Every row gives one point. The ring and each string are closed loops that go straight from each point to the next, and from the last back to the first. Before rounding, they use only three directions, however many columns there are. How many times does the string pass through the ring? Passing back the other way cancels.

Ring (8 x 4):
[[ 1.17  2.13  3.05  2.43]
 [ 1.67  2.56  1.78  1.59]
 [ 1.28  1.31 -0.40  0.12]
 [ 0.46 -0.78 -1.69 -0.37]
 [-0.09 -1.82 -1.59 -0.14]
 [-0.80 -2.26 -0.21  0.55]
 [-0.72 -1.02  1.83  1.48]
 [ 0.11  0.64  2.97  2.22]]
String, 33 rows:
[[-1.73 -1.53  1.49  0.30]
 [-2.05 -2.79  1.54  0.96]
 [-0.79 -2.71  1.04  2.06]
 [ 0.19 -1.47  0.60  1.92]
 [ 0.38 -0.77  0.47  1.47]
 [-1.04 -1.21 -0.13 -0.54]
 [-1.01 -1.61 -0.59 -0.60]
 [ 0.31 -0.33  0.32  0.88]
 [ 0.63 -1.62 -1.07  1.10]
 [ 0.61 -1.98 -1.84  0.66]
 [ 0.03 -2.75 -3.33 -0.81]
 [-0.88 -1.88 -2.43 -1.87]
 [-0.69 -0.78 -0.79 -1.04]
 [-0.53 -0.78 -0.82 -0.85]
 [-0.84 -1.96 -2.68 -1.98]
 [ 0.21 -2.33 -2.95 -0.57]
 [ 1.11 -1.61 -1.55  1.26]
 [ 0.87 -0.72 -0.22  1.43]
 [ 0.27 -0.33  0.27  0.78]
 [-1.05 -1.72 -0.82 -0.76]
 [-1.27 -2.00 -0.70 -0.70]
 [-0.41 -0.75  0.26  0.24]
 [-2.15 -2.39 -0.18 -1.06]
 [-1.91 -2.83  0.43  0.17]
 [-1.46 -2.59  1.20  1.24]
 [-2.18 -2.01  1.41  0.04]
 [-1.43 -1.04  1.35  0.16]
 [-1.48 -0.96  1.66  0.31]
 [-1.35 -1.16  2.56  1.45]
 [-0.58 -0.98  2.88  2.59]
 [ 0.55 -0.47  2.20  2.99]
 [ 0.21 -0.28  1.41  1.69]
 [-1.07 -0.53  1.01 -0.10]]
Times through: 2
String:
[[ 0.14 -1.77  0.52  2.02]
 [-1.57 -2.77  0.98  1.06]
 [-2.13 -2.10  1.64  0.38]
 [-0.70 -0.41  1.20  0.44]
 [ 0.57  0.06  1.52  1.98]
 [ 1.22  0.57  2.98  3.72]
 [ 0.61  1.49  4.35  3.41]
 [ 0.08  2.05  4.05  2.01]
 [ 0.25  1.65  2.61  1.25]
 [ 0.57  0.82  1.36  1.22]
 [ 2.25  2.03  2.23  3.16]
 [ 3.25  4.02  2.89  3.42]
 [ 2.44  4.06  1.90  1.45]
 [ 0.46  1.82  0.57 -0.46]
 [ 0.30  0.61  0.43  0.19]
 [ 0.86  0.60  0.30  0.81]
 [ 0.32  0.44 -0.43 -0.42]
 [-0.47 -0.05 -1.43 -1.94]
 [ 0.03 -0.21 -0.47 -0.29]
 [ 0.74 -0.46 -0.58  0.73]
 [ 0.93 -1.60 -1.82  0.78]
 [-0.40 -2.87 -2.59 -0.59]
 [-1.67 -2.75 -1.82 -1.62]
 [-0.52 -1.20 -0.17  0.08]
 [ 0.11 -0.89  0.32  1.09]]
Times through: 4

Ring:
[[ 0.87 -0.02  1.75 -0.82 -0.43 -0.23]
 [ 0.56 -0.15  3.55 -1.90 -0.64 -1.33]
 [-0.01 -0.13  4.13 -2.43 -0.50 -2.35]
 [-0.36 -0.06  2.96 -2.01  0.05 -2.58]
 [-0.41 -0.03  1.24 -1.25  0.71 -2.33]
 [-0.18  0.02 -0.87 -0.15  1.27 -1.47]
 [ 0.25  0.15 -2.48  0.92  1.31 -0.19]
 [ 0.68  0.27 -2.85  1.44  0.86  0.87]
 [ 0.96  0.22 -1.31  0.85  0.15  0.98]]
String, 33 rows:
[[ 0.03 -0.04  1.82 -1.29  0.18 -1.70]
 [-0.28 -0.41  3.53 -2.61  0.58 -3.32]
 [-0.37 -0.49  3.44 -2.71  0.87 -3.63]
 [-0.06 -0.14  1.56 -1.34  0.59 -2.03]
 [ 0.03  0.32 -0.09 -0.04  0.11 -0.58]
 [-0.35  0.47 -0.97  0.33  0.37 -0.73]
 [-0.40  0.29 -1.16  0.17  0.92 -1.20]
 [ 0.01  0.36 -1.03  0.40  0.41 -0.37]
 [ 0.16 -0.05  0.28 -0.56  0.74 -1.25]
 [ 0.09 -0.27 -0.39 -0.55  1.56 -1.73]
 [ 0.13 -0.26 -2.20  0.27  2.24 -1.36]
 [ 0.28  0.25 -4.09  1.76  1.70  0.35]
 [ 0.34  0.73 -3.58  2.10  0.35  1.42]
 [ 0.54  0.60 -4.30  2.37  0.77  1.60]
 [ 0.85  0.20 -4.03  1.95  1.39  1.17]
 [ 0.88 -0.07 -2.15  0.83  1.25  0.31]
 [ 0.54 -0.04 -0.11 -0.19  0.60 -0.53]
 [ 0.44  0.41 -0.95  0.64 -0.04  0.44]
 [ 0.85  0.64 -2.42  1.75 -0.29  1.90]
 [ 1.16  0.40 -1.64  1.29 -0.26  1.75]
 [ 1.51 -0.31  0.92 -0.46  0.11  0.34]
 [ 0.93 -0.36  1.95 -1.27  0.24 -0.93]
 [ 0.62 -0.06  1.33 -0.81  0.01 -0.68]
 [ 0.50  0.28  0.52 -0.12 -0.38  0.02]
 [ 0.71  0.18  2.00 -0.78 -0.89 -0.10]
 [ 0.64  0.06  3.05 -1.40 -0.99 -0.64]
 [ 0.32  0.51  0.33  0.14 -0.72  0.27]
 [ 0.29  0.11  1.10 -0.67 -0.08 -0.79]
 [ 0.26 -0.42  4.17 -2.64 -0.04 -2.55]
 [ 0.03 -0.77  7.54 -4.62 -0.42 -4.26]
 [-0.21 -0.51  7.00 -4.21 -0.63 -4.00]
 [-0.15  0.37  2.25 -1.10 -0.83 -1.15]
 [-0.08  0.33  1.41 -0.75 -0.44 -0.99]]
Times through: 0
